Each wall is flat, endless, passes through zero and stands at right angles to its row. A trip goes straight from one point to another. List the walls that it crosses, first one first.

Walls:
(1): [-.19 .05]
(2): [-.42 .24]
(3): [.07 -.07]
(4): [-.40 -.38]
(5): [-.06 .21]
(6): [.27 .50]
(7): [.04 .12]
(8): [-.20 -.59]
(9): [-.22 -.24]
Trips:
[.16 .10] to [.21 .10] -> none
[-.13 .17] to [-.44 .19] -> 4, 9, 6

Walls:
(1): [-.14 -.27 .36 -.15 -.31 .13 .21 .27 -.32 .45 .29 -.18]
(2): [-.67 -.24 .13 .47 .06 -.08 -.29 -.14 .04 -.08 -.38 .07]
(3): [-.22 .03 .68 .20 .03 .15 -.01 -.03 .20 .22 -.17 -.07]
(4): [.16 .19 -.39 -.36 .17 -.27 -.28 .37 -.32 -.15 -.12 -.12]
(5): [-.03 -.29 .01 -.26 .05 .07 -.28 -.25 -.32 -.05 -.06 .15]
Trips:
[-.46 .48 -.10 .34 -.06 -.51 -.10 .32 .01 .05 -.07 -.43] to [.13 -.17 -.11 -.18 -.23 -.17 -.11 -.19 .12 -.22 .20 .09] -> 3, 2, 5
[.19 -.26 -.03 -.02 .23 -.05 -.21 .17 -.45 .13 -.05 .03] to [.25 -.19 -.03 -.35 -.07 .35 -.10 .25 -.34 .20 .12 -.11] -> none
[.07 -.35 .11 -.32 .61 .38 .01 -.08 -.08 .42 -.09 .24] to [-.02 -.17 -.20 .17 .12 -.19 .13 .00 .08 -.06 .22 .16] -> 3, 1, 2, 5
[.10 -.13 -.21 .06 .40 -.58 .01 -.12 .11 .44 -.07 -.17] to [.14 -.27 -.05 -.09 -.48 .00 .25 .12 .22 -.16 .05 -.30] -> 2, 1, 4
[-.02 .19 -.60 .01 .19 -.47 -.33 -.42 -.25 -.17 -.63 .28] to [-.12 .61 .13 .00 .61 -.24 -.22 .32 .05 -.64 .40 .07] -> 5, 2
[.44 .04 .44 -.17 -.18 .24 .13 -.04 .22 -.17 -.10 -.39] to [-.65 -.19 .57 -.09 .41 .29 .19 -.12 -.56 .21 -.42 .27] -> 5, 2

Walls:
(1): [-.08 .09 .13 -.14 -.20 -.12 .36 -.25 -.17 .88 -.08 .36 -.02 .13 -.51 .34 .14 .13 -.20 .46 .29 -.24 .13 .03 .46 .07 .39 .33 .40 .28 .50 .18 -.30 .08 .19 -.17 .00 -.47 .00 .50 .49 -.05 -.42 -.04 -.08 -.16 -.12 -.07]
(2): [.07 .32 -.01 -.38 -.07 .54 .03 .08 .09 .25 .26 .03 .15 -.48 -.06 .23 .47 .05 -.21 .29 -.23 -.12 .15 -.14 .31 .05 .27 .36 -.24 .05 .29 -.12 -.14 -.02 -.01 .53 .13 -.08 -.11 .13 .11 .80 .12 -.08 .10 -.14 -.28 -.04]
(3): [.39 -.39 .26 .10 -.10 -.50 .19 .41 -.02 .02 -.09 .10 -.19 .20 -.21 -.01 .22 .18 .45 -.09 .15 .02 -.03 -.13 .33 .10 .16 .07 -.35 .09 -.08 .16 .28 .21 -.14 -.22 .11 .34 .59 -.22 .30 .23 .19 -.18 -.13 .11 .31 -.01]
(4): [-.29 .07 .40 .28 -.52 -.16 .01 -.74 .05 -.11 -.03 .10 .08 .17 -.42 .02 .12 -.05 -.07 .12 -.37 .31 .11 .31 .01 -.06 .33 .17 -.22 -.35 -.28 -.25 -.30 .07 .28 .30 -.02 .12 -.08 .28 -.10 -.20 -.44 .28 .12 .13 .33 -.08]
(5): [-.41 -.17 .17 -.10 -.29 -.33 .20 .25 -.03 -.44 -.29 -.35 -.14 -.13 .19 -.45 -.20 -.05 -.01 .15 .05 .01 -.22 .32 -.32 -.12 -.20 -.45 -.38 -.13 .14 -.13 -.08 -.03 -.14 .02 .36 .10 -.08 -.16 -.74 -.10 .34 .51 .68 .44 .18 -.13]
(6): [.19 -.10 -.45 .21 -.02 -.43 -.05 .43 .37 .23 .28 -.19 .07 -.14 .03 .23 -.19 .04 .02 -.18 .17 -.10 .20 .29 .14 .10 .21 .20 -.66 .26 -.04 .18 .06 .55 .02 .26 -.08 -.20 .10 -.43 -.17 -.03 .34 .09 .40 -.01 -.31 -.02]
Trips:
[.18 -.37 -.17 .19 -.21 .17 .28 -.32 .33 -.04 .15 .10 -.17 .16 -.06 .14 -.20 .48 -.17 -.22 .07 -.29 .38 -.01 .18 .05 .26 .00 .17 .02 -.43 -.26 .04 -.35 -.05 .30 -.50 .13 -.07 -.07 .73 -.18 -.44 -.14 .03 .08 .07 .16] to [.45 -.64 -.49 .13 .09 .10 -.40 .01 -.49 .22 -.26 .01 .57 -.34 .23 -.39 -.05 .27 .31 .21 .25 .04 .49 -.07 -.47 .27 -.03 -.02 -.11 -.07 -.31 .28 .21 .07 -.21 .02 .32 .11 .04 .19 -.49 -.09 -.05 -.32 -.14 -.21 -.33 .66] -> 6, 4, 1
[.38 -.36 .12 .11 .30 -.06 -.09 -.31 -.13 -.55 -.31 -.14 -.21 .21 -.07 .53 -.68 -.30 .20 .38 .21 .19 -.15 .09 .06 .14 -.13 -.29 -.09 .34 -.39 .13 -.18 .18 .42 .15 .02 -.03 -.32 .11 -.29 .29 .19 -.04 .03 -.41 .15 -.17] to [-.47 .33 -.13 -.85 .76 .56 .48 .03 -.19 .24 -.20 .18 -.19 .13 -.16 -.04 -.10 .38 -.34 -.21 .00 .26 .25 .50 .28 .07 -.18 .12 .02 .01 -.13 -.12 -.06 -.10 -.19 .14 -.03 -.61 .13 .10 -.17 -.28 -.26 -.01 .17 .43 -.21 -.15] -> 6, 1, 4, 2
[-.36 -.34 -.11 -.24 .24 .07 .44 .07 .08 -.36 .08 .18 .18 .19 -.53 -.13 .64 .55 -.40 .22 .18 -.51 .44 -.50 -.15 -.09 -.16 -.24 .33 .24 .55 -.19 .02 -.05 .13 .21 -.01 .15 .41 -.25 .18 .08 .09 -.20 .01 .04 .70 .18] to [.81 .01 -.01 .04 -.14 -.25 -.27 -.11 .05 .25 .23 -.17 .11 -.27 .17 .27 -.15 -.14 .10 .01 .51 -.22 -.04 .28 -.28 .21 .30 .11 -.30 -.03 -.18 -.27 .13 -.02 -.17 .06 -.25 .26 .32 -.18 .18 -.01 .00 .10 -.33 .01 .73 .00] -> 6, 2, 1, 4
[.16 -.24 .28 .03 .34 .00 .38 -.17 .27 .10 -.01 .09 .08 .05 -.03 -.08 .25 -.11 -.24 -.35 .06 -.25 .12 .30 .16 -.04 .11 -.22 .23 .28 -.05 -.07 .05 -.02 -.25 -.04 -.05 -.02 -.28 -.10 -.53 -.09 -.19 -.14 -.04 .02 -.15 .14] to [-.23 .26 -.05 -.25 -.42 -.23 .01 -.09 -.18 .31 -.28 -.01 .04 -.03 .04 -.16 .07 -.56 -.22 -.19 -.15 .36 -.12 .22 -.22 -.37 .47 -.28 .40 .17 -.15 -.08 .20 .19 .49 .43 -.54 .45 -.30 .29 -.51 -.10 -.24 .16 -.14 .09 .13 .02] -> 6, 4
[-.02 .21 .37 -.13 -.01 .60 -.27 .18 -.29 .45 -.36 .07 .26 -.44 -.18 .25 .48 .22 -.41 .05 .01 -.26 .00 -.15 -.15 -.38 .00 -.10 -.02 -.70 .32 -.33 -.06 .36 -.13 .20 .19 .28 .24 .32 .20 -.28 .01 .25 -.03 -.14 -.01 -.41] to [.01 -.18 .13 -.04 .28 -.17 -.66 -.04 -.22 .40 .00 .21 .15 -.10 .15 .01 -.18 .13 -.25 .14 .05 .41 -.19 .09 .06 .20 .02 -.05 -.04 -.05 -.16 -.18 .53 .05 .23 .01 .01 -.29 .16 .14 -.33 .45 -.34 .11 .18 .01 -.40 -.11] -> 6, 4
[-.10 -.18 .04 .07 .02 -.02 -.41 .05 .10 -.15 -.01 -.12 .37 -.51 -.12 -.21 .15 -.36 .17 -.07 .08 .00 -.12 .06 -.44 .14 .26 -.45 -.14 .32 .22 .18 -.13 -.09 .29 -.13 .06 -.10 -.05 .02 .17 .27 .16 .06 .06 .21 -.05 .09] to [.12 .15 .08 -.23 .27 -.03 -.29 .07 .41 -.26 -.21 -.37 .01 -.39 -.31 -.07 -.37 .09 .01 .11 .10 -.41 .04 .18 .25 -.14 .07 -.16 -.23 -.01 -.30 -.10 .20 -.04 .12 -.05 -.15 -.16 -.40 .18 -.19 .27 -.10 .14 .28 -.18 -.27 -.15] -> none
[-.20 -.11 .09 .13 -.18 -.11 -.39 -.05 -.30 -.14 .13 -.07 -.19 .57 -.44 -.14 -.03 -.37 -.57 .07 -.21 .15 -.01 -.09 .06 .11 .01 .14 -.35 -.13 -.20 -.41 .16 -.23 -.35 .41 -.19 .37 -.09 -.34 -.08 .11 .07 .00 -.55 .09 -.36 -.28] to [-.37 -.06 -.10 -.22 .49 -.03 .08 .04 -.15 .15 .27 .24 .05 .57 .19 .00 .54 .07 -.12 .71 .15 -.03 .10 -.06 .51 .55 .17 .32 -.06 .65 .24 -.39 -.06 -.17 .13 -.50 .25 -.24 -.22 .15 -.37 .22 -.01 .02 .09 .28 .21 -.32] -> 1, 4
[-.48 .03 -.05 -.03 .13 -.22 .18 -.07 .01 -.12 .14 -.34 .35 .18 -.26 -.32 .06 .13 -.11 -.42 -.58 -.13 .48 .32 .42 -.34 .10 .42 .38 .13 -.34 .17 -.34 -.01 .06 .08 -.05 .07 -.15 -.47 -.22 .46 .25 .08 .16 -.12 .39 -.43] to [.56 -.59 -.16 -.52 .37 .19 -.44 -.13 -.45 -.06 .78 .27 .15 -.36 -.25 .00 .51 -.06 -.04 -.07 -.02 .28 .21 -.23 .18 -.05 .08 .00 -.49 .02 -.16 .27 .22 .07 .46 -.73 -.13 .09 .09 -.69 -.08 -.26 -.37 -.52 -.19 -.15 -.08 .23] -> 3, 5, 4

Walls:
(1): [.37 .07 -.20 -.60 -.29 -.44 .15 .10 .36 .35 .00 .16 .31 .21 -.07 -.03 .39 .35 .16 .34 .06 -.11 -.67 -.24 .00 -.34 .42 -.03 .23 .17 -.46 -.16 .33 -.09 -.01 -.10 -.21 -.01 .19 .21 .03 -.13 -.31 -.01 -.01 .63 -.65 .05]
(2): [-.21 -.23 .00 .14 .13 -.08 -.09 -.11 .15 .05 -.42 -.15 .08 .01 -.23 -.18 .13 .20 -.01 -.53 -.52 -.08 -.29 .32 .28 .30 .24 -.30 .21 .12 .25 .07 -.24 -.09 -.12 -.24 .07 -.15 -.25 .06 .31 .10 -.03 -.15 .19 .04 .34 -.09]
(3): [.02 -.03 -.16 -.18 .28 .14 .58 -.25 -.13 -.25 .48 .16 .24 -.45 .46 .28 -.17 -.33 .13 -.27 .36 -.09 -.39 -.43 -.02 -.08 .13 -.03 .15 -.69 -.55 .06 .01 -.02 .39 .00 .10 -.12 .25 -.02 -.35 .37 .13 -.07 -.16 -.14 -.05 -.07]
(4): [-.25 .09 .21 -.07 -.15 -.35 .09 -.40 .26 .32 -.28 .04 -.12 -.11 .24 -.01 -.01 -.59 -.05 .14 .01 .00 .76 -.10 .14 -.22 -.36 -.13 .16 -.02 -.34 -.11 -.53 -.21 -.15 .30 .05 .71 .66 -.09 .13 .16 .12 -.39 .28 .11 .18 .03]
(5): [.20 .22 -.10 .45 -.28 -.06 -.44 -.46 -.42 .36 -.17 -.35 .06 -.30 -.19 -.26 -.38 .20 .46 .14 .20 -.33 -.24 -.21 .06 .25 -.02 -.11 -.21 -.42 .02 .17 .14 -.06 -.05 .04 .48 -.04 -.33 .30 .56 .32 .09 -.54 .29 .08 -.17 .20]
(6): [-.22 .20 -.09 .10 -.52 .29 .16 .27 .20 -.01 -.10 -.06 .03 .14 .24 .14 -.08 -.10 .12 .05 -.15 -.17 .04 .18 -.14 -.01 -.30 -.23 -.21 .21 .08 .41 .14 .02 .37 .31 -.17 -.04 -.04 .05 .22 .39 .11 .02 -.01 .31 -.15 .20]
(7): [.09 .13 .13 -.37 .30 -.32 .05 -.34 .45 .14 -.15 -.09 .12 .47 -.24 -.32 -.08 .18 -.65 -.39 -.09 .07 .03 .05 .11 -.08 .03 -.25 .07 -.16 .11 .07 -.14 .01 -.38 -.10 -.07 -.32 .14 .09 -.09 .13 -.02 -.04 .66 -.13 .54 -.30]
Trips:
[-.06 .04 -.25 .29 .21 -.15 -.02 .23 .34 .18 -.26 .10 .01 -.06 -.40 -.01 .13 .13 .11 .04 -.13 .44 .21 .05 .06 .24 -.33 -.04 .00 -.03 .26 .04 -.19 -.15 -.03 .38 -.28 -.02 .38 .05 -.17 .08 -.22 -.20 .20 -.18 .00 .32] to [-.01 .04 .00 -.08 -.22 -.10 -.09 -.20 -.16 .32 .08 .11 .30 -.48 .14 -.03 .73 -.26 -.73 -.20 -.23 -.10 -.05 .09 -.18 .24 .42 -.51 -.20 -.21 -.08 .25 .47 -.06 .04 .19 -.11 .15 -.24 -.23 .18 .13 -.17 .25 -.34 .32 .63 -.13] -> 1, 3, 4
[-.17 .34 -.28 .08 -.37 .10 -.19 -.33 -.31 .22 .18 -.26 .29 .01 .29 .29 -.46 .08 .04 -.33 -.19 .34 .39 -.10 .23 -.58 -.09 -.36 -.01 .12 .37 .36 .29 .50 .35 .54 -.10 .14 -.25 -.53 -.32 .21 .00 -.11 -.59 .12 .08 -.07] to [-.15 -.10 .05 .31 .30 .52 .26 .01 .03 .04 .07 .72 -.13 -.31 -.27 -.14 .07 .11 -.08 .34 -.42 -.37 .15 -.19 -.02 .18 .09 .18 -.07 -.14 -.32 -.03 -.47 -.20 -.12 -.08 -.15 .19 -.23 .57 .11 .61 .19 .73 .01 .19 .47 .42] -> 5, 2
[-.29 -.12 -.02 -.41 -.29 .04 -.35 -.46 .14 -.09 -.10 .06 .50 .13 -.25 .25 -.16 -.19 -.02 -.09 -.18 .37 -.40 .27 -.52 -.18 .31 .07 .19 .28 -.02 -.22 -.26 .31 -.30 .26 .33 .30 .03 .19 -.20 -.43 -.18 .16 -.04 .13 .38 .51] to [-.27 -.01 .64 .00 -.05 -.13 .42 .10 .41 -.31 -.15 -.41 -.43 -.29 -.43 .03 -.16 .26 -.13 -.09 .36 -.09 -.05 .41 .13 -.18 .37 -.27 .17 -.09 -.09 -.06 .13 -.41 .00 .30 -.11 .43 .48 .45 .01 -.01 -.14 -.24 .54 -.41 .25 .13] -> 1
[-.46 .16 .02 .40 -.02 -.43 -.32 .72 .07 .44 -.24 -.33 -.04 -.26 .63 -.41 -.37 .01 .17 -.22 .48 .23 .13 -.29 .02 -.47 .61 -.12 .28 -.30 .55 .00 -.10 .61 .04 .10 -.01 -.25 -.13 .17 -.07 -.04 .41 -.02 -.50 .37 .13 -.86] to [.21 -.14 -.18 .05 .09 .06 -.33 -.24 -.22 .38 -.06 -.49 .23 -.39 .16 -.27 -.40 -.04 -.65 -.11 -.23 .15 -.26 -.44 -.30 .24 .28 .13 -.04 -.18 -.18 -.03 -.38 .11 .22 -.10 .03 .35 .15 .16 .32 -.36 .45 .14 .19 .41 -.18 .12] -> 4, 7, 1
[.07 -.25 .02 -.05 -.15 .11 .15 .02 .36 -.11 -.43 .01 .20 .26 -.33 -.19 .10 -.38 .30 .26 .08 -.13 .17 -.17 -.25 .01 .32 -.22 .09 -.10 .16 -.19 -.09 -.51 -.06 .16 .26 .28 -.35 .14 -.17 .29 .39 .33 .39 .20 .16 -.44] to [.09 -.09 -.15 -.12 -.41 -.11 .07 -.07 .19 -.06 -.24 -.42 -.16 .40 .03 -.17 .12 -.06 -.09 .59 .37 .30 -.21 -.17 -.43 .02 .38 -.14 -.15 .25 .32 .07 .14 -.20 -.31 .15 .08 .01 .05 -.28 .33 .05 -.15 -.43 .37 -.41 -.17 .13] -> 2
[.29 .12 .22 -.57 -.34 .07 .04 -.13 -.51 .38 -.15 -.11 .11 -.51 .22 .29 -.08 -.13 .02 .21 -.42 .31 .22 -.19 -.19 -.27 .47 .31 .28 .10 -.51 .44 .52 .13 .10 -.07 .40 .06 -.23 -.18 .14 -.04 -.03 .29 -.26 -.01 .17 -.37] to [.23 .45 -.35 -.26 -.38 .26 -.13 .42 .42 .13 .14 .20 -.02 -.23 -.59 .22 .13 -.23 -.28 -.28 -.07 .18 -.11 .28 -.05 -.06 -.17 -.20 -.27 -.13 -.18 .00 .05 -.23 .05 .20 -.39 -.37 -.24 -.32 -.05 -.19 .03 -.35 -.02 -.29 .30 -.19] -> 5, 6, 7, 3, 2, 1
[-.29 -.53 -.16 .04 -.32 .47 .05 .34 .47 .19 .16 .21 .07 -.16 -.06 .20 -.27 .25 .18 .49 .34 .21 -.07 .04 -.01 .27 .06 -.39 .06 -.08 -.32 -.06 -.13 .14 .20 -.02 -.28 .79 -.32 .12 .18 .24 -.33 .20 -.29 -.03 .42 -.43] to [.11 -.15 .16 .06 .59 .13 -.10 .30 -.08 -.12 -.16 -.12 -.37 -.33 -.20 .10 .19 -.17 .23 -.13 .62 -.44 .43 -.12 -.33 -.03 .00 .16 .55 -.04 .10 -.26 .05 .16 .08 -.20 .15 .05 .01 -.20 -.42 .40 -.32 -.30 -.26 -.09 -.16 .04] -> 1, 6
[-.17 .15 .16 .02 -.27 -.33 -.03 -.41 -.44 .19 .08 -.67 -.03 .09 .15 -.11 .18 -.51 -.24 -.12 -.18 .08 -.08 .23 .02 .15 .25 .08 .09 .05 .38 .04 -.34 -.45 .37 .44 .04 .15 -.20 -.03 .24 .17 .07 .36 -.07 .26 .42 .09] to [.01 -.43 -.36 -.45 .10 .04 .25 .69 .14 -.14 -.11 .16 -.07 -.13 -.55 -.38 -.31 .01 -.23 .38 .27 -.05 -.38 -.34 -.16 -.04 .20 .23 .06 .38 -.07 .31 -.18 -.24 .27 -.41 -.33 .03 -.36 .23 -.22 .11 .39 -.13 -.15 .06 -.09 .26] -> 7, 4, 5, 1, 3, 2

Walls:
(1): [.27 .39 .47 .12 -.20 -.10 .00 -.13 .31 -.42 .13 -.37 .48 -.23 .35 -.08 .17 .04 .18 .23 .18 -.18 .08 -.12 -.19 -.07 .02 -.06 .41 .00 .26 .42 .16 -.06 .37 .29 -.03 -.03 -.07 -.03 .35 .08 .04 .33 .12 -.01 -.03 .26]
(2): [.34 .05 -.37 -.02 .00 .53 -.14 -.10 -.05 -.04 -.10 .17 -.34 -.26 .28 -.12 -.12 -.17 -.23 .25 -.07 .08 -.09 -.17 -.38 .29 -.03 .07 .10 .34 .24 -.23 -.11 -.50 -.19 .37 .13 .08 -.36 -.13 .01 -.47 -.10 .10 -.12 .28 -.12 -.08]
(3): [-.34 .29 .19 -.20 .01 .24 .09 -.09 .12 -.06 .33 .00 .07 .05 -.15 -.26 -.29 .34 .05 -.29 .14 -.02 .41 -.08 .40 -.12 -.25 -.05 .23 .32 -.04 .25 .08 .36 .01 .00 .45 -.14 -.16 -.25 -.12 -.21 .05 -.16 .08 .27 .00 .00]
(4): [.11 .22 .13 .16 .01 .07 .10 -.47 .04 .09 .11 -.08 -.18 -.02 .32 -.20 -.01 -.19 .00 .15 .31 .00 .08 .19 -.08 -.04 .07 -.18 .31 .03 .11 .25 .36 -.16 -.18 -.01 .20 .21 .01 .06 -.22 .04 .04 .49 -.36 .33 -.34 .14]
(5): [.11 .03 .38 .72 -.37 .32 .04 .24 -.28 .40 -.03 .00 .06 -.17 -.08 -.11 .47 -.24 -.15 .16 .14 -.02 -.22 .15 -.15 .21 .17 -.26 -.02 -.08 -.14 -.19 .02 -.13 .22 -.29 .45 -.21 .35 .35 .13 .03 .21 .44 .32 .16 -.13 .10]
(6): [-.13 -.23 .28 .23 .07 -.18 .07 .22 .15 -.23 .08 -.42 .25 .08 .07 .04 .34 -.73 -.17 .07 .39 -.21 .29 .33 .16 -.06 .06 .25 -.25 .23 -.03 -.18 .02 -.24 -.27 .08 .22 .26 .15 -.03 -.18 -.01 -.50 -.30 .20 .11 -.12 -.09]
Trips:
[-.11 .39 .19 .13 .22 .50 -.40 -.01 .26 .24 .34 .43 -.53 -.02 -.13 -.17 .18 .30 -.03 -.03 -.10 .20 .09 -.03 -.24 -.30 .17 -.27 .35 -.37 -.02 -.29 -.08 -.09 .31 -.20 .04 .12 -.06 .11 .53 .33 .25 .32 .54 -.18 .09 .14] to [-.29 .07 .24 -.32 .83 -.07 -.08 -.05 .06 .22 .09 -.08 .41 -.02 -.08 -.03 -.52 -.16 .25 -.08 .21 .24 -.31 .21 .15 .18 -.02 .05 .54 .39 -.22 -.22 .04 .40 .10 -.12 .31 .15 -.01 -.01 -.28 .02 -.46 .22 -.12 .25 .09 -.01] -> 1, 5, 6
[.34 .26 .35 -.19 -.33 -.25 -.62 -.04 -.21 .05 -.21 .05 .35 -.01 -.34 -.14 -.18 .13 -.05 .15 -.39 -.08 .19 .06 .22 -.09 .38 -.39 -.32 .12 .07 -.68 -.42 .50 -.29 .35 -.12 .17 .04 .13 -.01 .18 -.39 -.07 .52 -.36 .07 -.39] to [.16 .13 .39 -.32 .04 -.10 .48 -.06 -.09 .03 .36 .13 .11 -.07 -.24 -.59 -.11 .51 -.29 -.03 .07 .06 -.04 .12 -.47 -.08 -.30 .00 .49 -.28 .13 -.03 -.50 .35 -.12 -.20 -.08 .16 .24 -.29 -.12 .12 .13 .00 -.06 -.22 .36 -.02] -> 6, 3, 1
[-.24 .26 -.39 .13 -.06 -.19 -.01 -.26 .14 .10 -.36 .15 -.30 .15 -.32 .13 .21 -.28 -.20 -.05 .53 -.20 -.09 -.13 -.47 -.53 .24 -.13 .19 -.31 .07 -.07 .25 -.41 .21 -.68 -.16 .25 -.30 .17 -.32 -.23 .05 .44 -.07 .20 -.30 .03] to [-.11 -.06 .20 -.13 .22 -.15 .14 .11 -.23 .14 .33 .24 -.36 -.24 .18 -.20 -.11 -.20 .08 -.10 -.02 .29 .02 -.24 .36 -.01 .00 -.13 -.38 -.48 -.07 .07 .21 -.35 .34 .00 -.37 .28 .32 .30 .10 .41 -.08 -.02 .00 .24 -.10 .24] -> 2
[.09 .06 -.30 .31 .10 .20 .34 .41 -.09 -.05 .24 -.29 -.08 .14 .11 -.20 -.04 -.40 .28 .26 -.04 .14 .61 -.41 .09 .11 -.16 -.16 -.06 .30 .34 .02 -.12 -.38 .26 -.06 .34 -.14 -.16 .31 .23 .16 -.21 .71 -.32 -.33 .13 .34] to [.08 -.49 -.50 .46 -.12 -.42 .22 -.22 .10 .11 .05 .04 .00 .14 .26 -.38 -.09 .26 .22 -.31 .39 .10 .23 -.19 .49 -.11 .03 .07 -.24 -.07 -.30 .00 -.19 -.19 -.10 .14 .13 .12 .07 -.06 -.47 .16 -.11 .21 .16 .28 -.08 -.21] -> 3, 1, 2, 5
[.26 .17 .24 -.04 .04 .11 .23 .42 .42 .05 .16 -.19 .08 .00 -.06 -.05 -.04 .17 .18 .49 -.03 -.14 .16 .16 -.11 .26 .01 -.05 -.35 -.09 -.53 -.22 .60 .22 -.03 -.36 .06 .10 -.24 .47 .53 .40 .16 .43 -.10 .08 .11 -.44] to [-.56 .09 .21 .31 -.59 -.37 -.05 -.02 -.18 .14 -.02 -.42 .20 -.04 .09 .07 .13 .03 -.10 -.19 .28 -.01 -.18 .30 -.17 -.19 .53 .03 -.62 -.19 -.33 .12 .30 -.15 -.30 -.15 .14 -.29 -.18 -.03 .53 -.03 -.18 .40 .36 .25 .03 .15] -> 6
[.04 -.22 .17 -.23 .18 -.30 .09 .11 -.21 -.43 -.61 -.12 -.30 .22 -.38 .18 .03 -.16 .43 .05 .25 .22 .06 .11 .01 .23 -.23 -.14 -.19 -.24 .10 .04 -.09 -.04 -.18 .10 -.24 .52 -.04 .44 -.14 .04 -.25 -.19 .22 .42 .09 -.04] to [-.32 .45 .11 .07 .16 -.06 -.19 -.32 .27 -.51 .02 .03 .08 .06 -.09 -.17 -.02 .07 .12 -.21 -.31 .02 -.32 .14 .34 -.26 -.25 .09 .07 .08 -.09 -.07 .14 -.08 -.25 .02 -.08 .32 .22 -.44 -.15 .08 .09 .14 .01 -.13 -.08 .21] -> 4, 3, 1
